Rows are points. A path goes straight from each point to the next, and from the last back to the first. The post is the endless flat space through its rows: a point in 2 columns, a line in 3, a plane in 4, and so on, so that a path can go around it. How many times does the path go around the post? Going back the other way cancels.

Post (2 x 3):
[[ 0.42  0.06  0.09]
 [-0.19 -0.01  0.07]]
Path:
[[ 0.02  0.61  0.29]
 [-0.19 -0.16  0.36]
 [ 0.46 -0.53 -0.10]
 [ 1.00 -0.03 -0.42]
 [ 0.47  0.01 -0.11]
 [-0.09  0.33 -0.08]
 [-0.49  0.58  0.34]
 [ 0.14  0.40  0.11]
 [ 0.38  0.08  0.41]
 [-0.39 -0.46  0.12]
 [-0.03 -0.14 -0.19]
 [ 0.15  0.22  0.02]
 [ 0.67  0.19  0.28]
 [ 0.44  0.02  0.39]
 [ 0.68  0.12  0.51]
 [ 0.27 -0.22  0.04]
 [ 0.11 -0.14 -0.14]
 [ 0.90 -0.35 -0.25]
 [-0.33 -0.25 -0.26]
 [ 0.25  0.14 -0.10]
 [-0.03  0.19  0.22]
 [ 0.10 -0.24  0.64]
 [ 0.58 -0.46  0.16]
 [ 0.30 -0.18 -0.36]
 [ 0.64 -0.16 -0.45]
 [ 0.11  0.26 -0.09]]
Times around: 4

Post, 8 rows:
[[-0.15  0.09 -0.07  0.02  0.01  0.03 -0.32 -0.50 -0.24]
 [ 0.36 -0.05 -0.08  0.28 -0.26  0.64  0.47  0.35  0.23]
 [ 0.07 -0.19  0.15 -0.33 -0.09 -0.24 -0.07  0.35  0.05]
 [ 0.50 -0.40 -0.17 -0.10  0.48 -0.06  0.13  0.61  0.15]
 [-0.03 -0.22 -0.01 -0.04  0.27 -0.27  0.45  0.14 -0.16]
 [ 0.16  0.28  0.10  0.69  0.07  0.35  0.36 -0.08  0.24]
 [ 0.14  0.28 -0.40 -0.36  0.49 -0.28  0.05  0.14  0.00]
 [-0.10  0.18 -0.05  0.78 -0.66  0.45 -0.01 -0.23 -0.19]]
Path, 27 rows:
[[ 0.06 -0.20 -0.33 -0.29  0.25 -0.60 -0.32 -0.17 -0.08]
 [-0.07 -0.30 -0.35  0.26 -0.62 -0.05 -0.26  1.07 -0.07]
 [-0.17 -0.29  0.17  0.13 -0.23 -0.04 -0.03  0.35 -0.20]
 [ 0.43 -0.06 -0.11  0.30  0.27  0.21  0.63  0.34 -0.05]
 [ 0.02  0.04 -0.11 -0.19 -0.71 -0.44  0.57  0.64 -0.11]
 [-0.16  0.49 -0.23  0.25  0.21 -0.05 -0.21 -0.75 -0.08]
 [ 0.26 -0.68 -0.14  0.60  0.18  0.58  0.43  0.75  0.33]
 [-0.03  0.07  0.15  0.13  0.68  0.08  0.34 -0.03  0.09]
 [ 0.47  0.36  0.29 -0.55  0.34  0.09  0.35  0.37  0.34]
 [ 0.72  0.35 -0.94 -0.03 -0.07  0.18 -0.14  0.08 -0.15]
 [ 0.16  0.34  0.38 -0.08  0.26 -0.46  0.43  0.37  0.03]
 [ 0.15  0.61  0.15 -0.02  0.56  0.36  0.59  0.26  0.19]
 [-0.13  0.10 -0.61  0.06 -0.15  0.08 -0.43  0.10 -0.32]
 [-0.55  0.25 -0.19 -0.20  0.19 -0.42 -0.45 -0.36 -0.56]
 [ 0.52  0.22 -0.36  0.04  0.10  0.78  0.30  0.09  0.18]
 [ 0.28  0.34  0.06 -0.06  0.25  0.21  0.26 -0.33  0.30]
 [-0.09  0.15  0.61  1.03 -0.50  0.14  0.20 -0.63  0.54]
 [-0.20 -0.24  0.63  0.63 -0.45  0.16 -0.18 -0.07  0.19]
 [-0.14  0.26 -0.33  0.07 -0.02  0.06  0.33  0.69 -0.12]
 [ 0.28  0.27 -0.18  0.35  0.37  0.00  0.54  0.30  0.01]
 [ 0.29 -0.02 -0.50  0.03  0.43 -0.32  0.12 -0.51 -0.49]
 [ 0.12  0.21 -0.57  0.11 -0.24  0.37 -0.06 -0.59  0.06]
 [-0.12 -0.45 -0.35 -0.29  0.12 -0.36 -0.04  0.70 -0.03]
 [-0.22  0.54 -0.42  0.04  0.19 -0.27 -0.01  0.01 -0.30]
 [ 0.23  0.42 -0.14 -0.59  0.00  0.32  0.05  0.46  0.05]
 [-0.23 -0.25  0.02  0.67 -0.35  0.49  0.12  0.41 -0.23]
 [ 0.39 -0.53 -0.24  0.19  0.75  0.22  0.04 -0.06  0.28]]
Times around: 3

Post (13 x 14):
[[-0.22  0.03  0.45 -0.13 -0.65 -0.02  0.25  0.28 -0.02 -0.07  0.19  0.49
  -0.01  0.28]
 [-0.32 -0.47  0.00 -0.09  0.20  0.16 -0.19 -0.22 -0.29  0.23 -0.14 -0.60
   0.11 -0.12]
 [-0.28 -0.03  0.50 -0.05 -0.19  0.14 -0.44 -0.26 -0.37  0.12 -0.46  0.12
   0.04  0.28]
 [ 0.03  0.26  0.22 -0.38 -0.59 -0.38  0.14 -0.38 -0.08 -0.21  0.14 -0.19
   0.25 -0.18]
 [-0.18 -0.02 -0.09 -0.29  0.62  0.15  0.04 -0.09 -0.14  0.18  0.09  0.47
   0.01  0.33]
 [-0.70  0.45 -0.16 -0.07 -0.94 -0.35  0.26 -0.41 -0.34  0.19  0.01 -0.08
   0.05 -0.36]
 [-0.39  0.28  0.29  0.08 -0.05 -0.17  0.46  0.12 -0.05  0.11  0.13  0.05
  -0.05  0.79]
 [-0.39 -0.21 -0.03  0.23 -0.13 -0.35  0.05  0.21 -0.23 -0.01 -0.34 -0.08
   0.16 -0.22]
 [-0.12  0.09  0.65 -0.11  0.11  0.38  0.03 -0.23 -0.05 -0.06 -0.20  0.19
  -0.22  0.10]
 [-0.05 -0.29 -0.19  0.20 -0.02  0.20 -0.32  0.10 -0.38  0.21  0.00 -0.24
   0.26 -0.33]
 [ 0.11 -0.08  0.36 -0.09 -0.23 -0.44 -0.31 -0.97 -0.11 -0.58  0.75  0.02
   0.03 -0.03]
 [-0.13  0.05 -0.41 -0.07  0.02  0.40  0.05  0.36  0.63  0.56 -0.06  0.09
   0.51  0.16]
 [-0.27  0.05 -0.37  0.00 -0.32 -0.02  0.12 -0.07 -0.06 -0.82  0.13  0.47
   0.25  0.14]]
Path, 29 rows:
[[-0.36  0.25 -0.19  0.06 -0.66  0.38  0.14 -0.19  0.02 -0.14  0.54 -0.35
   0.28 -0.17]
 [-0.59 -0.07 -0.34 -0.38 -0.38  0.00  0.31 -0.41 -0.06  0.17 -0.11 -0.33
   0.32 -0.25]
 [ 0.02  0.27  0.31  0.25 -0.93 -0.89  0.84  0.25 -0.94 -0.55  0.21  0.13
  -0.32  0.06]
 [-0.36  0.04  0.36  0.17 -0.72 -0.32 -0.10 -0.04 -0.54 -0.34  0.10  0.66
  -0.26  0.14]
 [-0.24  0.38  0.01 -0.51 -0.08  0.31 -0.09 -0.54  0.17 -0.19 -0.10  0.12
   0.12  0.33]
 [-0.42 -0.27  0.25 -0.12  0.01  0.21 -0.35 -0.44 -0.49 -0.19  0.04  0.77
  -0.19 -0.57]
 [-0.05  0.34  0.51 -0.14 -0.50  0.13 -0.53 -0.52 -0.15  0.64  0.01  0.29
   0.31  0.51]
 [ 0.26 -0.27 -0.64 -0.44  0.46  0.70  0.29 -0.12  0.27 -0.20 -0.20 -0.02
   0.44 -0.31]
 [-0.56 -0.26 -0.45  0.27  0.34 -0.31 -0.13 -0.16  0.33  0.07 -0.06  0.24
   0.04  0.39]
 [-0.20  0.01  0.55 -0.34 -0.38  0.89 -0.45 -0.02 -0.29 -0.01 -0.29 -0.51
  -0.10  0.02]
 [-0.13  0.07  0.32 -0.61  0.12  0.59 -0.07  0.14  0.27  0.17  0.05  0.27
   0.28 -0.25]
 [-0.19  0.15  0.08  0.20 -0.82 -1.08  0.49  0.11 -0.23  0.02 -0.02 -0.23
   0.59 -0.57]
 [ 0.02  0.08  0.44  0.10 -0.27 -0.16  0.28 -0.06 -0.22 -0.05 -0.29  0.02
  -0.04  0.00]
 [-0.40  0.30  0.11  0.14 -0.26  0.31  0.21  0.04 -0.02 -0.24 -0.01  0.63
  -0.30  0.37]
 [-0.39  0.61  0.49 -0.41 -1.08 -0.71  0.33  0.10 -0.53  0.26 -0.08 -0.08
   0.03  0.23]
 [-0.09  0.21  0.05 -0.24 -0.13  0.04  0.56 -0.11  0.29  0.30  1.01 -0.58
   0.21 -0.22]
 [-0.54  0.44 -0.25  0.10 -0.04  0.38 -0.60  0.09 -0.34  0.39 -0.04  0.68
   0.33  0.23]
 [-0.49 -0.30  0.42 -0.22 -0.06  0.43 -0.24 -0.17  0.07 -0.14 -0.30  0.47
  -0.38 -0.16]
 [-0.11 -0.69 -0.78  0.30  0.78  0.27 -0.32  0.19 -0.69 -0.25 -0.08  0.04
   0.18  0.59]
 [-0.55 -0.26 -0.43  0.01 -0.14  0.51  0.37 -0.15 -0.04 -0.10  0.05  0.36
   0.20  0.38]
 [ 0.01 -0.08  0.48  0.24 -0.23 -0.35  0.09  0.32 -0.10  0.00  0.13  0.33
   0.19  0.52]
 [ 0.10  0.14  0.73 -0.01 -0.12  0.09  0.91  0.12  0.17  0.01  0.29  0.04
  -0.32  0.44]
 [ 0.05 -0.54 -0.01  0.47 -0.02  0.10 -1.02 -0.02 -0.09  0.34  0.27 -0.31
  -0.01  0.60]
 [-0.57 -0.03 -0.86 -0.17 -0.36  0.15 -0.37 -0.08  0.06  0.11  0.00  0.27
   0.55  0.10]
 [-0.82 -0.05  0.65  0.32 -0.22  0.37 -0.13 -0.33  0.28  0.46 -0.17 -0.25
   0.03  0.10]
 [-0.53  0.22  0.08  0.21 -0.27  0.26  0.40 -0.47  0.35  0.25 -0.34 -0.62
   0.48 -0.10]
 [-0.06  0.12  0.00 -0.37 -0.60 -0.22  0.12 -0.25  0.24 -0.06 -0.46  0.02
   0.38 -0.02]
 [ 0.22 -0.76  0.27  0.01  0.04  0.32 -0.44  0.05 -0.55  0.05  0.06 -0.45
  -0.25  0.03]
 [-0.42  0.10 -0.23 -0.20  0.11 -0.32  0.13  0.39  0.52 -0.45  0.30  0.63
   0.29  0.64]]
Times around: 4

Post, 17 rows:
[[-0.30  0.18 -0.53  0.15  0.31  0.41 -0.33  0.12  0.00  0.42 -0.25  0.52
   0.36 -0.21  0.20  0.33 -0.04 -0.08]
 [-0.13  0.16  0.32  0.07 -0.58  0.16 -0.25 -0.28  0.25 -0.24 -0.13 -0.51
   0.03 -0.36  0.02 -0.39  0.25 -0.22]
 [ 0.12  0.14 -0.41 -0.11 -0.34  0.09  0.17 -0.13  0.44  0.50  0.28  0.10
  -0.22 -0.04  0.46  0.41 -0.43  0.35]
 [-0.09 -0.32 -0.23 -0.29  0.01  0.05  0.66 -0.03 -0.28 -0.28  0.04  0.10
   0.20  0.00 -0.31 -0.05 -0.06 -0.52]
 [-0.14  0.20  0.22  0.26 -0.08 -0.04 -0.06  0.05 -0.55 -0.13 -0.23 -0.60
   0.11 -0.23  0.33 -0.11 -0.04 -0.36]
 [-0.57  0.03 -0.41 -0.16 -0.22  0.08 -0.24 -0.13  0.04  0.54  0.24  0.41
   0.18  0.40  0.52  0.13  0.02  0.52]
 [ 0.15 -0.06  0.37 -0.42  0.09  0.11  0.26  0.20 -0.22 -0.48  0.23  0.72
   0.08  0.14 -0.46  0.05 -0.50 -0.16]
 [ 0.01  0.04  0.21  0.28  0.44  0.12  0.54  0.00 -0.05 -0.21  0.14  0.54
  -0.15  0.10 -0.52  0.17 -0.09  0.08]
 [-0.61 -0.21  0.55 -0.07 -0.19  0.33 -0.24 -0.12 -0.49  0.08 -0.48 -0.69
  -0.25 -0.28 -0.06 -0.23  0.17 -0.11]
 [ 0.37 -0.31  0.23 -0.25  0.26  0.16  0.63  0.19  0.26 -0.59  0.31  0.31
  -0.29  0.60 -0.15 -0.43 -0.40  0.01]
 [ 0.54 -0.05  0.56 -0.32  0.34  0.07  0.62 -0.14 -0.24 -0.10  0.18  0.47
  -0.05  0.08 -0.42 -0.24  0.10 -0.29]
 [ 0.31  0.07  0.64 -0.39  0.11  0.38  0.69  0.16  0.32  0.04  0.32  0.48
   0.27  0.51 -0.41 -0.17 -0.07 -0.16]
 [-0.53  0.09  0.11  0.00 -0.11  0.24 -0.27 -0.10 -0.05 -0.30 -0.02 -0.60
  -0.02 -0.42  0.61  0.33  0.38  0.07]
 [-0.27  0.50 -0.18 -0.06  0.09  0.31  0.05 -0.52  0.04 -0.01 -0.18  0.17
   0.33  0.12  0.13  0.25 -0.32  0.16]
 [ 0.22  0.27  0.20 -0.31  0.43 -0.24  0.29 -0.25  0.32  0.01  0.07  0.28
  -0.13  0.32 -0.64  0.06 -0.18 -0.27]
 [-0.38  0.08  0.15  0.09 -0.22  0.42 -0.19 -0.11 -0.25 -0.10  0.44 -0.32
  -0.31 -0.13  0.40 -0.34 -0.15 -0.18]
 [-0.57  0.51 -0.59 -0.51 -0.01  0.08 -0.14  0.25 -0.07  0.22 -0.02  0.13
  -0.06 -0.08  0.47 -0.07 -0.15  0.43]]
Path (27 x 18):
[[ 0.00  0.12  0.19  0.19  0.08  0.32  0.25 -0.17  0.22 -0.45  0.02 -0.05
   0.36 -0.05 -0.35 -0.45  0.01 -0.36]
 [ 0.34  0.06  0.00 -0.29 -0.06 -0.28  0.24 -0.59  0.33  0.02 -0.23 -0.38
  -0.12 -0.09 -0.67 -0.03 -0.32 -0.38]
 [-0.35  0.27 -0.01  0.33 -0.14 -0.10 -0.21  0.12 -0.08  0.10 -0.06 -0.08
   0.37  0.03  0.28 -0.54 -0.12 -0.17]
 [-0.27 -0.39  0.64  0.04  0.27  0.25 -0.07 -0.06  0.48  0.18 -0.35  0.26
   0.17  0.17 -0.31  0.16  0.75  0.07]
 [ 0.26  0.13  0.40  0.39  0.04  0.05 -0.18 -0.91 -0.22  0.33 -0.18  0.17
  -0.22 -0.19 -0.36  0.01  0.51 -0.56]
 [-0.10  0.11  0.23  0.46 -0.46  0.83  0.25 -0.12  0.44  0.11  0.46  0.04
  -0.35  0.18  0.33 -0.26  0.13  0.67]
 [-0.18 -0.12 -0.23 -0.58 -0.12 -0.16 -0.31 -0.21  0.17 -0.15  0.30  0.68
   0.06  0.27 -0.24 -0.01  0.24  0.67]
 [-0.12 -0.36 -0.28  0.51 -0.37  0.08  0.45  0.21  0.55 -0.35  0.97  0.14
  -0.19  0.14  0.81  0.01 -0.22  0.61]
 [-0.24 -0.45 -0.16  0.55 -0.19  0.22  0.44  0.40 -0.49 -0.30  0.79 -0.27
  -0.36 -0.16  0.68 -0.19 -0.30 -0.64]
 [-0.30  0.36 -0.09  0.64  0.65 -0.07  0.08 -0.04 -0.17 -0.19 -0.17  0.42
   0.05 -0.22 -0.15  1.08 -0.15 -0.30]
 [-0.48  0.17  0.02  0.29  0.77  0.08  0.38 -0.59 -0.92  0.09  0.25  0.15
  -0.43  0.48 -0.19 -0.41 -0.59 -0.39]
 [-0.62  0.00  0.49  0.69  0.13 -0.13  0.07 -0.33 -0.98 -0.14  0.12  0.05
  -0.39 -0.25 -0.30  0.00 -0.04  0.29]
 [ 0.36 -0.22  1.04  0.64 -0.06  0.56 -0.31  0.33 -0.22 -0.10 -0.46  0.61
  -0.01 -0.09  0.12 -0.36 -0.38  0.03]
 [ 0.01  0.65 -0.21 -1.21  0.08 -0.33  0.11  0.39  0.01  0.21 -0.67 -0.48
   0.19 -0.06 -0.39  0.14 -0.46 -1.15]
 [ 0.07  0.30  0.03 -1.19  0.50 -0.15  0.48  0.11 -0.41 -0.35 -0.22  0.24
  -0.02  0.86 -0.19 -0.44 -0.24  0.16]
 [-0.14 -0.21  0.09 -0.70 -0.23  0.69 -0.50 -0.22  0.29  0.08 -0.07  0.35
   0.31  0.24 -0.53 -0.15 -0.31  0.09]
 [-0.17 -0.09  0.15 -0.58 -0.57  0.19 -0.25  0.17  0.62 -0.34 -0.14 -0.10
   0.23  0.00 -0.18 -0.29 -0.45  0.18]
 [-0.31  0.40 -0.46 -0.54  0.70  0.13  0.43  0.40 -0.42  0.48  0.20  0.08
   0.13 -0.08  0.04  0.08 -0.08  0.23]
 [-0.01 -0.42  0.54  0.06  0.32  0.29 -0.25  0.07  0.03 -0.24  0.49  0.42
  -0.41  0.23 -0.31  0.08  0.36 -0.06]
 [-0.19  0.09 -0.09 -1.23 -0.06  0.12  0.15  0.11 -0.06 -0.17 -0.28 -0.04
  -0.22 -0.13 -0.61 -0.32 -0.32 -0.19]
 [-0.15 -0.23 -0.30 -0.16 -0.26 -0.09  0.37 -0.17 -0.30 -0.29  0.04 -0.52
   0.63  0.36  0.13 -0.03 -0.08 -0.18]
 [ 0.31 -0.22  0.34 -0.16 -0.54  0.35 -0.11 -0.07  0.39  0.17  0.47  0.24
   0.19 -0.05  0.06 -0.75 -0.01 -0.33]
 [-0.78  0.12  0.31 -0.21 -0.06  0.54  0.33  0.62  0.25 -0.47 -0.11 -0.19
   0.10  0.45  0.33 -0.63  0.04  0.32]
 [-0.21  0.14  0.95  0.49 -0.14  0.52 -0.11 -0.18  0.00 -0.58  0.57  0.78
  -0.52  0.31 -0.29  0.16 -0.23  0.38]
 [-0.52  0.14  0.24 -0.28 -0.11  0.17  0.08  0.00 -0.61  0.35 -0.65 -0.10
   0.14  0.05 -0.12 -0.27  0.68  0.57]
 [-0.43  0.29 -0.44  0.09 -0.06  0.76 -0.06  0.34  0.56 -0.17  0.02 -0.22
   0.01 -0.29  0.03 -0.60  0.00  0.35]
 [-0.18  0.09  0.00 -0.68  0.27  0.20  0.45  0.36 -0.31 -0.13  0.39  0.12
   0.02 -0.26  0.04 -0.16 -0.33 -0.38]]
Times around: 3
